Each row is a point. Each copy is the shape, with its points in the same order, turned, moved and blurred by noise. Some copies are also mirrored. Which?

Shape (7 x 3)
[[-0.10 -0.62  0.35]
 [ 0.21  0.32 -0.45]
 [ 0.42  0.13 -0.27]
 [-0.13 -0.65  0.11]
 [-0.12  0.26 -0.08]
 [ 0.24 -0.34  0.25]
 [ 0.06  0.09 -0.30]]
Copy 1 (7 x 3)
[[ 0.23 -0.49  0.61]
 [-0.39  0.19 -0.32]
 [-0.09 -0.09 -0.33]
 [ 0.06 -0.58  0.53]
 [-0.11  0.30  0.12]
 [ 0.33 -0.41  0.21]
 [-0.33  0.02  0.08]]
Copy 1 is: only turned
Copy 2 (7 x 3)
[[-0.18  0.22  0.59]
 [ 0.02  0.03 -0.66]
 [-0.29 -0.04 -0.47]
 [-0.17  0.42  0.44]
 [ 0.28 -0.06 -0.21]
 [-0.35  0.00  0.25]
 [ 0.03  0.15 -0.37]]
Copy 2 is: only turned
Copy 3 (7 x 3)
[[ 0.73  0.29 -0.23]
 [-0.50  0.19  0.04]
 [-0.36  0.43 -0.14]
 [ 0.66  0.33  0.00]
 [-0.14 -0.08 -0.08]
 [ 0.31  0.43 -0.38]
 [-0.12  0.19  0.08]]
Copy 3 is: mirrored

Shape (10 x 4)
[[-0.11 -0.23 -0.27  0.15]
 [-0.39  0.06 -0.02  0.94]
 [-0.42 -0.18 -0.23  0.37]
 [ 0.22  0.18 -0.50 -0.02]
 [-0.02  0.01 -0.19  0.03]
 [-0.04 -0.20 -0.34  0.00]
 [-0.60 -0.10 -0.52 -0.07]
 [-0.09 -0.13  0.05 -0.06]
 [ 0.19  0.58 -0.51  0.10]
 [ 0.21 -0.30 -0.02 -0.05]]
Copy 1 (10 x 4)
[[-0.16 -0.03 -0.43 -0.26]
 [-0.32 -0.61 -0.22 -0.93]
 [-0.40 -0.13 -0.30 -0.50]
 [ 0.38  0.19 -0.30 -0.23]
 [ 0.05 -0.01 -0.16 -0.19]
 [-0.05  0.04 -0.33 -0.15]
 [-0.45  0.40 -0.32 -0.44]
 [-0.16 -0.14 -0.09 -0.05]
 [ 0.55  0.18 -0.06 -0.58]
 [ 0.00 -0.15 -0.24  0.13]]
Copy 1 is: mirrored
Copy 2 (10 x 4)
[[ 0.20  0.28  0.39 -0.04]
 [-0.67  0.31  0.73  0.17]
 [-0.02  0.41  0.51  0.27]
 [ 0.40 -0.34  0.40 -0.06]
 [ 0.17  0.03  0.16  0.00]
 [ 0.34  0.24  0.32  0.00]
 [ 0.39  0.26  0.47  0.59]
 [ 0.16  0.20  0.05  0.01]
 [ 0.14 -0.62  0.44  0.07]
 [ 0.28  0.21  0.13 -0.27]]
Copy 2 is: mirrored
Copy 3 (10 x 4)
[[ 0.01 -0.28  0.25  0.33]
 [-0.58 -0.73 -0.22  0.08]
 [-0.06 -0.61  0.09  0.30]
 [-0.02  0.18  0.06  0.64]
 [ 0.07 -0.06  0.07  0.31]
 [ 0.12 -0.16  0.27  0.42]
 [ 0.39 -0.57  0.01  0.65]
 [ 0.22 -0.10  0.12  0.07]
 [-0.16  0.25 -0.32  0.74]
 [ 0.09  0.07  0.39  0.08]]
Copy 3 is: only turned

Shape (11 x 8)
[[-0.16  0.01 -0.35 -0.17 -0.31  0.53 -0.42  0.02]
 [-0.17  0.01  0.14  0.01 -0.15  0.60 -0.20  0.46]
 [-0.31 -0.09 -0.22  0.20  0.57 -0.59 -0.32  0.01]
 [ 0.31  0.05  0.29 -0.01 -0.04  0.66 -0.39 -0.05]
 [ 0.71  0.04  0.43  0.23  0.05  0.07  0.27  0.32]
 [ 0.30  0.18  0.29 -0.30 -0.15 -0.30  0.01  0.00]
 [-0.06 -0.33  0.09 -0.33 -0.25  0.59 -0.42 -0.17]
 [ 0.21  0.10  0.39 -0.27  0.24  0.44  0.16 -0.14]
 [-0.36  0.43 -0.38  0.26  0.41 -0.54 -0.60  0.35]
 [ 0.64  0.22 -0.12 -0.20 -0.17 -0.08  0.36  0.00]
 [-0.39  0.18 -0.10  0.31 -0.41  0.47 -0.34 -0.02]]
Copy 1 (11 x 8)
[[-0.40 -0.48  0.00 -0.33  0.07 -0.17 -0.23  0.32]
 [-0.41 -0.09  0.34 -0.03  0.36 -0.20 -0.17 -0.04]
 [ 0.88 -0.04 -0.19 -0.13  0.07 -0.54  0.19  0.31]
 [-0.54 -0.05 -0.19 -0.03  0.52  0.18  0.04  0.13]
 [ 0.06  0.54 -0.08  0.43  0.23  0.44 -0.29 -0.20]
 [ 0.24 -0.26 -0.16  0.45 -0.10  0.30  0.08  0.02]
 [-0.64 -0.41 -0.29 -0.22  0.17 -0.19  0.08 -0.04]
 [-0.44  0.24 -0.19  0.36  0.09  0.13  0.23  0.24]
 [ 0.97 -0.38  0.26 -0.14  0.39 -0.37 -0.08  0.56]
 [ 0.06  0.02 -0.18  0.33 -0.31  0.50 -0.34  0.28]
 [-0.29 -0.26  0.42 -0.56  0.14  0.04  0.06  0.17]]
Copy 1 is: only turned
Copy 2 (11 x 8)
[[ 0.27 -0.48 -0.29 -0.07 -0.48  0.07  0.04 -0.37]
 [ 0.04  0.10 -0.30 -0.01 -0.42  0.09  0.48 -0.46]
 [ 0.04 -0.39  0.43  0.22  0.69 -0.21  0.25  0.01]
 [-0.23 -0.06 -0.16 -0.40 -0.59  0.16  0.20 -0.03]
 [-0.62  0.52  0.12  0.12 -0.18  0.48 -0.03  0.00]
 [-0.07  0.01  0.58  0.02 -0.27  0.44 -0.11 -0.09]
 [ 0.08 -0.34 -0.03 -0.43 -0.60 -0.23  0.00 -0.53]
 [ 0.15  0.41  0.13 -0.52 -0.21  0.19 -0.05 -0.05]
 [ 0.19 -0.69  0.21  0.33  0.58  0.23  0.72  0.13]
 [-0.12  0.10  0.18  0.02 -0.10  0.77 -0.49 -0.17]
 [ 0.37 -0.28 -0.32  0.23 -0.45 -0.11  0.27 -0.05]]
Copy 2 is: only turned

Shape (13 x 9)
[[ 0.43 -0.05 -0.01  0.25  0.00 -0.16  0.75  0.11 -0.15]
 [ 0.17 -0.06  0.46  0.38 -0.08  0.09 -0.53  0.36 -0.24]
 [-0.02 -0.21 -0.15  0.06  0.35  0.02  0.10 -0.22 -0.45]
 [ 0.05 -0.35 -0.01 -0.18  0.18 -0.11  0.16  0.51  0.10]
 [-0.12  0.61  0.63  0.12  0.10 -0.11 -0.12  0.34  0.16]
 [-0.32 -0.17 -0.07 -0.67 -0.21 -0.21  0.64 -0.10 -0.38]
 [ 0.32  0.58 -0.02 -0.37 -0.36 -0.26  0.03 -0.11 -0.21]
 [ 0.08  0.61 -0.18 -0.43  0.13 -0.30  0.27  0.44  0.23]
 [-0.20  0.67  0.12 -0.63  0.05  0.55 -0.10  0.11  0.14]
 [ 0.36  0.35  0.47 -0.02  0.26  0.30 -0.03  0.12  0.66]
 [-0.43  0.27  0.15 -0.40  0.41 -0.14  0.15 -0.03 -0.38]
 [-0.12 -0.23 -0.10  0.34  0.09 -0.02 -0.29  0.50 -0.56]
 [ 0.05  0.17 -0.04  0.21 -0.48  0.03  0.03 -0.46  0.07]]
Copy 1 (13 x 9)
[[ 0.41 -0.16  0.23 -0.48  0.08  0.56  0.24 -0.18  0.26]
 [-0.55 -0.15 -0.01 -0.55  0.06  0.04 -0.08  0.32 -0.32]
 [ 0.17 -0.14  0.04  0.04  0.25  0.39  0.07 -0.20 -0.54]
 [ 0.20 -0.32 -0.45 -0.29 -0.27  0.09 -0.01 -0.23 -0.02]
 [-0.55  0.03 -0.04 -0.14 -0.41 -0.04  0.64  0.28  0.20]
 [ 1.11  0.14 -0.13 -0.01 -0.28  0.00  0.25  0.06 -0.34]
 [ 0.39 -0.12  0.18 -0.01  0.27 -0.25  0.55  0.44  0.20]
 [ 0.33 -0.41 -0.14  0.11 -0.31 -0.26  0.59 -0.16  0.43]
 [-0.03  0.42  0.01  0.16 -0.14 -0.81  0.54 -0.21 -0.10]
 [-0.56  0.32 -0.28 -0.15  0.11 -0.06  0.32 -0.24  0.49]
 [ 0.32  0.03 -0.11  0.24 -0.25 -0.01  0.63 -0.03 -0.51]
 [-0.13 -0.65  0.12 -0.30 -0.19  0.09 -0.20  0.03 -0.65]
 [ 0.19  0.30  0.38  0.14  0.35  0.15 -0.24  0.26  0.17]]
Copy 1 is: mirrored
Copy 2 (13 x 9)
[[ 0.14  0.01  0.00  0.38  0.56  0.55  0.35  0.29 -0.06]
 [ 0.18 -0.09  0.65  0.13 -0.30 -0.35  0.04 -0.01 -0.18]
 [-0.19  0.14 -0.06 -0.06  0.17  0.41 -0.03 -0.34  0.02]
 [-0.40  0.05 -0.17  0.22  0.02  0.09  0.38  0.15 -0.48]
 [ 0.06  0.35  0.22  0.41 -0.46 -0.30  0.57  0.25  0.24]
 [-0.15  0.34 -0.85 -0.18  0.49 -0.01  0.33 -0.01  0.02]
 [ 0.42  0.62 -0.29  0.49  0.17 -0.20  0.06 -0.08  0.09]
 [ 0.01  0.79 -0.34  0.64 -0.13  0.04  0.66  0.21 -0.26]
 [ 0.27  0.66 -0.67  0.16 -0.82 -0.11  0.18  0.13  0.03]
 [-0.09  0.09 -0.01  0.72 -0.70  0.20  0.09  0.38  0.20]
 [-0.19  0.31 -0.36 -0.10 -0.12  0.01  0.52 -0.35  0.24]
 [-0.05  0.13  0.46 -0.28  0.02  0.02  0.25 -0.29 -0.51]
 [ 0.19  0.38  0.04  0.12  0.23 -0.01 -0.39  0.40  0.27]]
Copy 2 is: mirrored
